Each row is a point. Each copy is the shape, with its points in the same order, turned, moved and blurred by noise. Say if it was mirrored as well.

Shape (6 x 3):
[[-36  -9  16]
 [ 46  32  -6]
 [-14 -23  -1]
 [-57  -3 -35]
 [-29  27   0]
 [ 68 -20  78]]
Copy 1 (6 x 3):
[[ 29  29   4]
 [-24 -36  36]
 [ 33  -2  -8]
 [ 13  37 -44]
 [ -7  27   5]
 [ 59 -40  94]]
Copy 1 is: mirrored
Copy 2 (6 x 3):
[[-12  40  32]
 [ 23   7 -41]
 [-17   3  23]
 [-72  34  11]
 [ -4  59   2]
 [ 95 -48  20]]
Copy 2 is: only turned
Copy 3 (6 x 3):
[[-31  33 -35]
 [ 26   0  26]
 [-15 -11 -24]
 [-76  32   2]
 [-13  43  -1]
 [ 82 -33 -47]]
Copy 3 is: mirrored
Copy 4 (6 x 3):
[[-10 -17 -22]
 [  0  52   5]
 [ 14  -9 -29]
 [-30 -10 -76]
 [-29   4 -12]
 [ 64  -1  71]]
Copy 4 is: only turned

Shape (8 x 4):
[[-58   0 -28 -11]
 [ 52 -25   2   9]
 [  8   9 -11  44]
 [  0  19 -39  -7]
 [-19  32  27 -19]
 [ 57  33  20  35]
 [ 21 -30  50 -20]
 [-61  -7  50 -13]]
Copy 1 (8 x 4):
[[-14  30 -32  10]
 [ 26 -44  48  10]
 [-32 -16  38  23]
 [  8  23  19  39]
 [ -4  40  32 -26]
 [-12 -17  95   8]
 [ 33 -23  34 -49]
 [-17  21 -14 -66]]
Copy 1 is: only turned
Copy 2 (8 x 4):
[[-49 -14  -4  41]
 [  7 -43 -22 -60]
 [ 27 -39  -6  -2]
 [ -5  -6 -40   8]
 [-23  20  26 -14]
 [ 56 -12   3 -52]
 [-34 -30  21 -70]
 [-55 -12  62   0]]
Copy 2 is: only turned

Shape (8 x 4):
[[  5  40  14   8]
 [-53 -23   3  26]
 [-35  23  80 -35]
 [-21 -20  24  -4]
 [ 10  22 -24 -24]
 [ -6  35  12 -21]
 [ 17  -4  13  43]
 [ 25 -60 -76  31]]
Copy 1 (8 x 4):
[[ 30  -9  51 -21]
 [-25 -23  21  41]
 [-43  28  95 -27]
 [-26  12  24  12]
 [ 14 -19  11 -46]
 [  1  -3  48 -39]
 [ 38  18  21  25]
 [ 21 -10 -85  20]]
Copy 1 is: mirrored
Copy 2 (8 x 4):
[[ 27  29   7  11]
 [-13 -38   3  57]
 [-18  41  87   4]
 [-11 -20  25   3]
 [ -1  26 -25 -19]
 [  3  41  13 -11]
 [ 48 -19  -2  21]
 [  9 -83 -72 -12]]
Copy 2 is: only turned
Copy 3 (8 x 4):
[[ 13  20  46   8]
 [ -9 -23  17 -59]
 [ 83 -16  43  -5]
 [ 18 -26  14 -25]
 [  8  27  -8   4]
 [ 38  14  16  -2]
 [-29 -23  35   9]
 [-89 -19 -49 -22]]
Copy 3 is: only turned

Shape (11 x 6):
[[-17 -38 -24 -14 -17  40]
 [-13  58  46  27  20 -17]
 [-11  41  41 -16 -38 -61]
 [ -7 -29  22 -43  28  -6]
 [ 31 -35  17 -29   8 -33]
 [-13 -26 -51 -36  13  41]
 [ 29  48 -37 -54 -43 -12]
 [-79   3  -4  29 -20 -19]
 [ 25   3  28   1  -4 -26]
 [ 18  27  25 -16 -23  28]
 [-14 -22  40  48  52   7]]
Copy 1 (11 x 6):
[[ 15 -56 -15   8  24  10]
 [-50  37  43  -3 -25  52]
 [-76  25   0 -50 -14   7]
 [ 13  -3  37 -24  35  -9]
 [ -2  21  12  -7  32 -37]
 [ 59 -42 -17  -4  15  20]
 [  6  -7 -37 -47 -62 -15]
 [-48 -18 -21 -20  36  79]
 [-32  24  10   2  -2 -10]
 [-22 -23  21   9 -43   1]
 [-15  23  52  50  44  47]]
Copy 1 is: only turned
Copy 2 (11 x 6):
[[-39 -25  13 -32  -1  48]
 [ 37 -23   1  74  26 -23]
 [ 77  -2  35  20 -11 -22]
 [ -4 -34  20 -30  33 -26]
 [ 23 -55   2 -39   4 -22]
 [-49   1 -10 -41  -6  11]
 [ 40  40 -29 -31 -35   0]
 [-21  -7  77  55 -25  15]
 [ 39 -40 -11  -4  -4 -14]
 [ 28  -6 -16  11  22  28]
 [-33 -81   7  58  21 -14]]
Copy 2 is: only turned
Copy 3 (11 x 6):
[[-60  19 -29 -35 -39  32]
 [ -4 -13  23   2  16 -65]
 [ 14  48  35  44  -6 -32]
 [-56 -18   7  33 -37  19]
 [-17 -13 -20  54 -32  29]
 [-95  12 -31 -20 -13  41]
 [-23  64   7  17  47  41]
 [-52  49 -12 -17 -47 -67]
 [  2  -4  -7  27  -8  -5]
 [ -7   0  19 -23   8  22]
 [-34 -59 -29  -8 -33 -52]]
Copy 3 is: mirrored

Shape (12 x 6):
[[  3 -24   3   0   0  -4]
 [  7  17 -12 -32   0  16]
 [ 11  -4  27  10  -9  15]
 [  2 -15 -10   9   0   8]
 [ 15   9 -12   7   2  12]
 [  5  -7  -8 -13 -13  13]
 [ 13  15  24 -12  -5 -95]
 [-45   4   8  13   8  -7]
 [ 12  -8 -15   4   0   2]
 [  8 -14  -3  19 -11 -13]
 [  3 -10 -11  11 -28  17]
 [  0 -14  -3   9   3  15]]
Copy 1 (12 x 6):
[[  2 -19  15   7   7   1]
 [-11 -29 -24  -6 -24   8]
 [ -1  -4  23 -18   0   7]
 [ 11  -9   4   9   8  13]
 [ 22  -9  -9  -3 -13  13]
 [ -5 -13   1   8 -15  13]
 [ 25 -46  21   6 -10 -95]
 [  0   2 -18  -3  38 -20]
 [ 21 -16  -2   7  -2   9]
 [ 25  -8  18  12   4  -9]
 [  7   9   8  11 -11  11]
 [ 10 -12   1   1  13  19]]
Copy 1 is: only turned
Copy 2 (12 x 6):
[[-10 -20   6   4   4 -10]
 [ 32  -4   4 -27  18 -21]
 [  7  -2  12  -6 -21 -19]
 [  4 -17 -14   0  -1 -11]
 [ 25  -9  -8  -2  -6 -10]
 [  9 -20 -10  -9   8 -28]
 [-11  54  18  59  55  -6]
 [-21  19 -33 -17  -1  12]
 [ 16 -22 -16   4   4 -11]
 [ -2 -14 -11  21  -5 -15]
 [ 10 -19 -20   1 -13 -38]
 [  1 -22  -9  -6 -12  -1]]
Copy 2 is: only turned

Shape (12 x 8):
[[-17 -11 -20   8  44   0 -33  -3]
 [ 10 -26  -7  22  20  12  19  26]
 [-16 -28 -10  20  -9 -28 -28 -21]
 [-12  20 -16  -3 -13 -22 -30  24]
 [ 29  -4   2   6 -12 -14 -30   1]
 [-18  10  19 -16   5 -25  95  -9]
 [ -4  18 -29   4  -6 -27  12  -3]
 [ -4   1 -23  31  12   7  27 -28]
 [-14  17  86  26  -3 -24  61   1]
 [ 13   7   3 -20 -15 -25 -23 -27]
 [ -9 -25  20  14 -13  65 -29  40]
 [  7 -37 -16   6 -14   1 -32   6]]
Copy 1 (12 x 8):
[[  4   0  36  -5  30 -20  23  18]
 [  9  20  31  33 -18   5  12  -5]
 [ 12 -12  -8  -9  18 -37  -6 -15]
 [ 19  -2  -3  -6  23  11 -31  29]
 [ 25  27  -6 -23  -1  -4 -12   4]
 [-81  -9 -17  38 -38  36   2  -8]
 [-13  11 -18  17  23  14 -10   3]
 [-20  13  11  19  21  11  14 -38]
 [-76   4  22  -3 -64  12 -50 -21]
 [ -2   7 -30 -39   6   2  -2   9]
 [ 57 -15  65 -12 -29  29  -5  -8]
 [ 46  -1   1  -5  -2 -13   8  -2]]
Copy 1 is: only turned
Copy 2 (12 x 8):
[[  3 -13  41 -14  24 -17 -13  20]
 [-18  31  10  28  12  -3  14  16]
 [  2 -22  23  -4 -11 -20   8 -31]
 [-33 -28  -1  -7  32 -13 -28 -17]
 [-16   2 -18 -21  -2 -13 -12 -13]
 [-25  25  23  26  53  79  41 -43]
 [-11 -20 -10   9  38  11  12 -21]
 [ 36   6  12  25  33  14  14  -6]
 [-29  79  31  11  43  29  12 -87]
 [ -6 -18 -12 -37   4  15 -11 -34]
 [-24  40  22  31 -20  -9 -69  13]
 [-12 -11   0   2 -29 -18 -12   1]]
Copy 2 is: only turned

Shape (13 x 8):
[[ 26   4  12 -14 -18  -7   0   5]
 [-17  -5   4  -9 -11  14  29   6]
 [-20  33  34 -13 -38 -25  14   4]
 [ -5  77  -4   3 -42 -36  -3   8]
 [ -4  -3  61  -2   4  41   4  16]
 [ -7  25  17 -20 -13   3   0  25]
 [-15   7   4 -17  28 -33  25 -11]
 [ -5   7   9  -8 -36 -19   5   4]
 [ 86   2  18   4 -44  42   8 -24]
 [ 13  -1  -3  -3 -12 -18  39  15]
 [ 18   9 -13   2  19  -1  30 -17]
 [-20   1 -13  28 -19 -33   0   6]
 [-24  31 -10 -19  17  -8  -2 -21]]
Copy 1 (13 x 8):
[[ 29  33  -9 -12 -12 -16   5   5]
 [ -2   6 -30 -30  -2   0 -15   2]
 [ 26   5 -27 -55 -22 -47  12  -3]
 [ 25   6 -34 -26   8 -89  33 -12]
 [  2  28 -13 -53 -19  35  31  -7]
 [ 26  20 -29 -42  10 -16  17   4]
 [ 22  -4  10 -39  15 -21 -33 -25]
 [ 24   5 -21 -23 -19 -33   0  12]
 [ -8  95 -12  25 -50  -8  19   6]
 [ 26  13 -31  -5 -12 -16 -26 -17]
 [ -5  24   2  -2   9 -15 -25 -28]
 [ 15 -34 -12   2  -6 -33   1   0]
 [ -2   6  11 -42  33 -36  -8  -3]]
Copy 1 is: only turned
Copy 2 (13 x 8):
[[ -3  12 -11  -1 -11   8   4  14]
 [ -6 -22  10  33   9   1  13  16]
 [-22  -7  31   2 -46 -12  -6  16]
 [  1  15  38   8 -48   4 -65  21]
 [-19   6  36 -12  18   2  51  -3]
 [-16   3  25  -1 -11  25  -1  17]
 [-28 -35 -15  -6  12 -20 -18  38]
 [ -7  -6   1  13 -31   7  -5   5]
 [ 24  90 -16  25   5  -3  27   1]
 [ 16 -17  -8  22  -3  -1   7  36]
 [  3   0 -16  16  30 -20 -17  26]
 [ 18 -33  -4  12 -20  -7 -37 -10]
 [-38 -15   3   8  22  -5 -35  10]]
Copy 2 is: only turned

Shape (14 x 9):
[[ -7  -8 -13 -13   7  -2 -21   6 -11]
 [-27  95   2 -15  -9 -31 -19  17  -6]
 [  5  -9  16 -11  14  45   0   1  -6]
 [ 17  15 -25   3 -13 -34  27 -14  11]
 [  4  -1   0  -9  14 -17   1   6 -14]
 [-30  10   5   2  -9 -29  18 -10 -22]
 [  6 -16  15   5   8 -24  38   1 -19]
 [ -2  42   4   3  29 -29  -7 -14  15]
 [ 21  -3  18  -9   1 -36  -7  25  11]
 [  7 -23  -2  -9   4   0  14  17  23]
 [  9 -16  -4  65  18  -3  -2 -20 -25]
 [ 27 -23   7   0  10   0  -6 -17 -12]
 [-12 -24  11  36  -1 -37 -20 -20 -12]
 [-15  -2   4  -9 -57  38   2 -20  -2]]
Copy 1 (14 x 9):
[[  9   4 -13 -11 -16  20 -16   9  -2]
 [-45  25 -60  21 -35  55  11 -47  19]
 [  0  11  34   7 -22   2  10  14 -20]
 [-18 -16 -13 -15   6   2  -7 -19  57]
 [-12  -6 -13 -20  -9  20   3  12   7]
 [ -2  -3  -4 -25  -2  56   9 -19  25]
 [-15 -17  13 -40   8  21  22  12  20]
 [-17 -30 -35  22 -19  27  18 -15  17]
 [-26 -21 -30 -32  -1   1   3  -9 -10]
 [  2 -11   3 -32 -21 -15   2  -4   3]
 [ 38  -5  -8   4  42  15  33  24  19]
 [ -3 -15  10  -6  16   6  -6  19  -5]
 [ 27 -23 -20 -22  38  38   5  -6   2]
 [ 11  35  43  -5   2  12 -23 -43   4]]
Copy 1 is: only turned
Copy 2 (14 x 9):
[[ -9 -11  13 -14 -12  24 -24  22   6]
 [ 87 -10 -36  -8 -10  21 -51  28  23]
 [-28  -4  -2  10  31  24  -8  25  16]
 [ 44  -5  29 -13  -5   0  -7 -15 -20]
 [  8  -8  21  -8 -11   4  -9  17  17]
 [ 33 -26   7 -14  -1  -7  -4  37 -12]
 [ 15 -17  35  -1   9 -14  23  28   1]
 [ 38 -17   1  -2   4 -19 -41  -6  22]
 [ 20   8   2 -21 -20  -9  15   0  36]
 [-12 -14  18 -16   2  22  20 -13  12]
 [-20 -13  16  39 -15 -32 -15  16 -24]
 [-20  13  18  -3  11  -5 -10  13   5]
 [-12 -15  -4 -11 -28 -42  -9  22 -19]
 [  1   8 -27 -22  36  40  -1  18 -42]]
Copy 2 is: only turned
Copy 3 (14 x 9):
[[  8  11 -25  13 -20   2   5 -16 -17]
 [ 22  77 -27  27 -44  14  11  -4  68]
 [ 16   0 -12 -14  11   1   0  31 -23]
 [ -3   5   1  25   4 -26   2 -43  34]
 [  3  25 -16  16  -7  -8 -14 -20  -7]
 [ -9  33   1  51   5  11   2 -18   5]
 [-15  18   9  14  25  -6 -21 -22 -16]
 [  8  44   3  18 -32 -32   1 -13  21]
 [  2  27   4 -22  -8  -3 -10 -48   9]
 [  2   4  -2 -15  14  -9  15 -27 -14]
 [-54 -12   7  26 -31 -19 -28  13 -17]
 [ 12 -16   6   6  -3  -8 -21 -13 -24]
 [-32   5  21  29 -39  10 -13 -22 -25]
 [ 20 -27   0  21  12  44  22  10  13]]
Copy 3 is: mirrored
Copy 4 (14 x 9):
[[ -2  28 -10 -11  -8  13 -12   4  -1]
 [  0  33  44 -13 -36 -39 -43  11  72]
 [-18  19 -35  26  -3  -4  17  -2   3]
 [-13 -15  39 -33  -5 -18   7  19  -3]
 [  9   9   4  -7  -7   9   2  18  10]
 [ 10   6  28 -24 -18  10  14 -15  29]
 [  6 -18  16  -5  -9  19  38  12  10]
 [ 22   4  30   0   9 -31 -22  11  23]
 [  5 -18   9   6 -22  14 -21  32   6]
 [-27  -8   3   7   6  20  -1  11  -7]
 [ 34  27  27  11 -15  -5  36  -7 -41]
 [ 12  -3 -19   0  -8  -4  15  10 -22]
 [ 40   1  23  -6 -25  16   0 -21 -26]
 [-47   7 -16 -13 -39 -15  11 -45  -1]]
Copy 4 is: only turned

Shape (17 x 11):
[[-15  30 -23  12  13 -11 -51 -26 -68  22  14]
 [ -9  13 -53   2   5  27 -19 -39  -8  52  27]
 [ 22  53 -56 -17   8  13 -37 -28   0   2  -7]
 [-68 -18  -5  -7  33 -57  36  54 -15   4 -41]
 [-34 -57  48  -9  47 -42  64   0  24 -40  -8]
 [-36 -23  55 -13  34 -63  28  -1  38 -68  -3]
 [ 32   4 -11  53  28 -13 -25 -15   3  34  -1]
 [ 26  39   7 -38 -22   6   6  26 -24  -6  73]
 [ -6 -16 -31  41  -9  -6 -18 -18  43   0   2]
 [ 10  26 -10 -21 -14 -13 -16 -57 -36  54  21]
 [-42  38  -3  39   1  -5 -26 -35  31  28  19]
 [-43 -37  10 -27 -17 -60 -23  40 -11  30 -64]
 [-34 -16 -44   3 -31 -73  14   7 -38   0 -25]
 [-49 -28 -20  -8 -25 -44   2  16 -31   8 -68]
 [-26  -5  53  11  36 -26  67  -6  49 -31 -34]
 [ -3  15  36   9 -13  35  16 -14 -32 -24  16]
 [ 26  69 -28   8 -28 -11  -8 -21 -37  42  21]]
Copy 1 (17 x 11):
[[  8  -1 -17 -23 -45 -44   9 -14   6 -44  27]
 [ -4 -28  16  11 -35 -19 -25 -11  12 -26 -30]
 [ 14 -27 -48 -11  14  -6 -10  -2  23 -28 -30]
 [-14 -58  32   4 -12  50  81  35  28  -1  80]
 [ 30  10  50  34   6  85  67  22 -12  51  65]
 [ 36   2  17   8  37  56  81  21 -38  61  59]
 [ 34   6  17 -21 -23 -20 -11  44  39  12   1]
 [-37   0 -40 -10 -25  -1  13 -62  17  62   4]
 [ 12 -15  35  15  29 -27   7  36  16  17 -10]
 [ -8   2 -31  11 -67 -15  -5   5 -18 -15 -18]
 [  3 -25  41 -35  -1 -28   1  20 -30   6 -17]
 [-20 -62 -14  31 -20   3  46  74   5   6  95]
 [-29 -20  -4  35 -17 -14  91  39  27 -21  32]
 [-32 -37  -4  37  -3   4  56  60  14 -30  69]
 [  7   9  41 -12  27  90  49  46 -20  47  33]
 [-31  47   6 -10   5  19  -6 -22  -8  12  32]
 [-34   0 -35 -34 -48 -25   3   5  19 -11 -32]]
Copy 1 is: mirrored
Copy 2 (17 x 11):
[[-51  23 -41   8 -32 -41  25  37  18 -46  29]
 [-17 -42 -39  27 -51 -48  -1   2  17 -29  -5]
 [ 20 -14 -49 -12 -51 -17 -22  28   4 -55  24]
 [ -2  22 -18  47  95 -11  20  -8 -37 -17  22]
 [ 32  12 -12  40  59  33  55  13 -26  68  -6]
 [ 68  24  -8  26  56  35  72  48 -24  29   5]
 [  5  43 -26 -16 -17 -60   2  10   9  -7 -34]
 [ 15  11  39  20 -47  27  31   1  58 -31  50]
 [ 29  -9   0  20 -19 -39  -4  37 -18  -7 -38]
 [-36  -7 -48  16 -46   4   7  19  54 -43 -12]
 [ 34 -20 -36  27  -1 -58  27  48  45 -29 -24]
 [-26   5   1  11  90  12  21  20 -29 -67 -27]
 [-26  39  -6  70  28   7 -13  37 -36 -45   2]
 [-43  13  -5  24  73   6  -7  38 -40 -41  -4]
 [ 64   3 -24  16  75  19  18  25   8  55  -3]
 [-13 -12  15   2   0   2  18  53  47  30  36]
 [ -3  20 -22  25 -48 -23 -28  26  63 -56  14]]
Copy 2 is: mirrored

Shape (14 x 11):
[[ 13  17  -8  -2  -4 -17   8 -34   5  -8  -5]
 [  5  -9  -4 -25  30  31  -8  43  -8 -54 -15]
 [ -8 -23  -1 -20  33  32 -92  27  14  14 -12]
 [ -9   6  -4 -14   3 -19  12  26  -7  12  14]
 [ -8  15 -27  17  -7   0  11  13  10   3 -19]
 [ 10 -18 -28 -16   5 -12  23  39  11  -6 -11]
 [-25  45 -11 -18  26 -10  30 -19  16   1 -15]
 [-27  13 -33 -20  -1 -19  21 -18 -28 -10 -18]
 [-13 -21  -7 -12  -8   4  11 -20 -30  12 -17]
 [-10 -17 -14  34  -8  -7 -32 -28  -7 -22  26]
 [  4  95  -8  -4   2   4  -1 -16   7  13 -20]
 [ -6  -4 -32 -20  -5  21 -46 -34  -8 -22  27]
 [  3   7 -21  31 -11  15   9  -8  15  15  33]
 [ 10  31 -33 -22  64 -14 -12 -28 -29  13   9]]
Copy 1 (14 x 11):
[[ 25   0  24 -11  -9  10   3   5   1 -30  13]
 [ 11   1 -36 -36 -22   3  -6 -65   3  26   3]
 [  1 -34 -72 -33 -36  38  25   7  -5  22 -46]
 [ 10   3  -5 -24  18   2  15   0 -37   5  21]
 [ 14   1 -15 -35  10  -5  23   4   7 -21  28]
 [-10 -18 -17 -35   1 -23  15 -26 -26  -5  34]
 [ 60 -11   5  -7   6  25  26 -13  -8 -21  47]
 [ 26 -15  39 -36  16  13  26 -11   7   7  31]
 [  5 -23  20  -1  21  -3  16   1  16  16   1]
 [ -4   1  13 -43  14  30 -15   5  10 -36 -35]
 [ 79  38  -1 -16 -21  24  38  24   0 -18  37]
 [  0  -3  18 -29 -17  43  34 -18   6 -17 -47]
 [ 11  20  -6 -17  24  -2  19   7 -10 -54 -15]
 [ 76 -32  25 -37 -16  12  22   1 -32   2 -18]]
Copy 1 is: mirrored
Copy 2 (14 x 11):
[[ -1 -28  27   9   5  22   2   4  21   9 -17]
 [ 61   5  38  27 -12 -14  -8 -25   1 -40  17]
 [ -2  38  18 -26 -26  17 -50 -42   9 -72  30]
 [ 45   7   6 -30 -17  14   5 -11  21  12 -22]
 [ 18   0  18 -13  17  12   2  22  -3  17  10]
 [ 57  -2  15 -17 -15  -5  11  23  -9 -14 -13]
 [  2  11  40  14   0  32  47   7  19  22  -5]
 [ 31  14  17  23   6  41  -4  26  29  16 -27]
 [  6  21   7  15   0   0 -23  18  23   3 -37]
 [ -6 -26 -31  10 -14  20 -38  -1  33   7  10]
 [ -3   1  55 -10  56  46  22 -22  31  20  13]
 [  4  -8 -28  23  11  35 -19 -24  42 -43  -2]
 [ -1 -16 -21 -25  16  -4   1   8  27  10  16]
 [ 11  -3  51   0 -14  37  11   1  90 -13  -2]]
Copy 2 is: only turned
Copy 3 (14 x 11):
[[ -2 -10  22  10  10  21  11   6 -11 -14 -16]
 [  7  41 -21  14 -41  11   0 -60 -30 -19  12]
 [ 42  29  -9  -3 -81 -48 -29  18 -27  -9  17]
 [-22   2   3   3   1 -14  -7 -19  15   3  19]
 [-30  -3   6  19  10   0 -12  -2 -31  16   7]
 [-29  36  13  38  -6  -9   8 -37  -5  13  21]
 [-15 -27   9  13  14  20  24   4 -24 -16  43]
 [-22 -25  44  20  -7  28 -11 -24 -15  -1  26]
 [ 15 -18  41   6 -10  22 -15 -14   2  22  13]
 [ -3 -24   7 -13 -39  -1  -3   0  -5  11 -55]
 [-23 -19  -4  -5  41  10 -16  26 -43 -45  28]
 [  2   3  43 -30 -50   5   7  -1 -18 -19 -26]
 [-16  -9  12 -19  18 -25  13  -6 -26  23 -37]
 [ 16 -38  39  19  -5 -29   7 -25 -24 -57  11]]
Copy 3 is: only turned

Shape (16 x 12):
[[ 59 -20  -5 -26  41  15 -35  17  11 -21 -19  12]
 [ 13  26  51 -22 -13 -20 -38 -21   1  20 -11  48]
 [-73  46   6  73   4  28 -37 -23  13 -29 -10  12]
 [ 45 -95  26  -3 -18  13 -37   2  11  -5 -15  -3]
 [ 66   6  14 -12 -53  33 -54  19  20 -24   1   1]
 [ 47 -17  14 -72  -6 -53   0 -12  33  -1 -17   5]
 [ 47 -18   7 -37 -26 -46 -11  -2  69  12 -84  13]
 [-55  22   6  33  -7  41  22  -9  -5 -29   4   9]
 [-20  12 -25  36 -11  49   2   7 -17  32 -28  -1]
 [ -5  15 -29  59 -27  33  37   0   5   2 -10  14]
 [ -7  12 -17  79 -10  14 -19 -15 -20 -37  30  12]
 [-40 -23 -71  26 -22  39 -30 -17  -8 -10  15  21]
 [-54  17 -13  34 -24  42  10  39  21 -15   9  23]
 [ 67 -46   6  -6  -9  48 -32 -34  67  15  16  -6]
 [ 25 -13   7 -35 -13 -26 -24  -3  24  17 -23 -52]
 [-20  12 -17  62   2  14 -23  41   9  13  42  20]]
Copy 1 (16 x 12):
[[ 10   9 -29  -4  13  11  -3 -41 -36 -25  44  61]
 [-14  21 -42  11  -7 -33 -19 -39  32  22  16  -6]
 [ -9 -20  27 -13  91  -9 -51  25  67  37   8  25]
 [-24 -35  -2 -35 -46  33 -40 -58 -40   5  24  49]
 [-48  22 -32   6 -14  62 -10  -2 -11  13  45  27]
 [  6  19 -32 -12 -32 -21  -5 -35 -57 -21  29 -32]
 [ 24  21 -44 -22  -4  27 -62 -58 -50 -14  32 -55]
 [  8 -20  58 -13  51   7   5   7  46  30   1  13]
 [ 22 -36   8  -2  33  50 -11  -8  51  -6 -26  24]
 [ 44 -35  17  -8  36  50   1  16  22  40 -14   6]
 [-10 -39   0 -21  53   8  -5  34  14  61  -7  54]
 [ 11   3  28 -42  23  26 -29  33  17   6 -46  63]
 [  8   3  61  21  51  39 -14   9  25  30 -20  19]
 [ 17 -18 -11  -4 -60  35 -50  11 -20  -7  68  48]
 [-24 -27 -23  -6 -11   9 -25 -13 -29 -50  20 -24]
 [ -3 -28  15  47  43  17 -26  15   6  38 -33  51]]
Copy 1 is: mirrored
Copy 2 (16 x 12):
[[-49 -22  17  19  33   7  12 -54  -3 -14  26 -33]
 [-47 -11   5  26 -42 -25 -23  30 -28 -13  46   7]
 [-33 -43 -73 -56 -43  16 -19   0 -25 -37 -13  68]
 [-36  20  64 -21 -10   1  23 -73 -59 -14  13 -22]
 [-76 -17  42  -9   3  19 -41 -18 -19  -5 -27 -33]
 [-39  16  27  27 -18 -45   1 -24   8  40  51 -39]
 [-21 -30   5   8 -35 -54 -34 -57 -36  39  52 -63]
 [-16 -11 -53 -65 -17   2  20  20  -7 -25 -20  30]
 [ 29 -33 -21 -27  -1  25  -2   4 -35 -18 -28  10]
 [ 23 -46 -10 -72 -15  -5   1  12  -8 -14 -26   3]
 [-22 -37   5 -54 -26  10   8  -7  17 -58 -45  51]
 [ 19  21 -20 -45 -43  46  -9 -26   6 -63 -30   5]
 [ -4   3 -47 -76   7  -6 -22  16 -22 -38 -27  19]
 [-50  -6  66 -50   2  56  -6 -40 -12  24  45 -27]
 [-13   7  17  16 -16 -14 -19 -44 -16  58   6   4]
 [  5 -14   1 -50  27   4 -36   6   2 -49 -12  53]]
Copy 2 is: mirrored
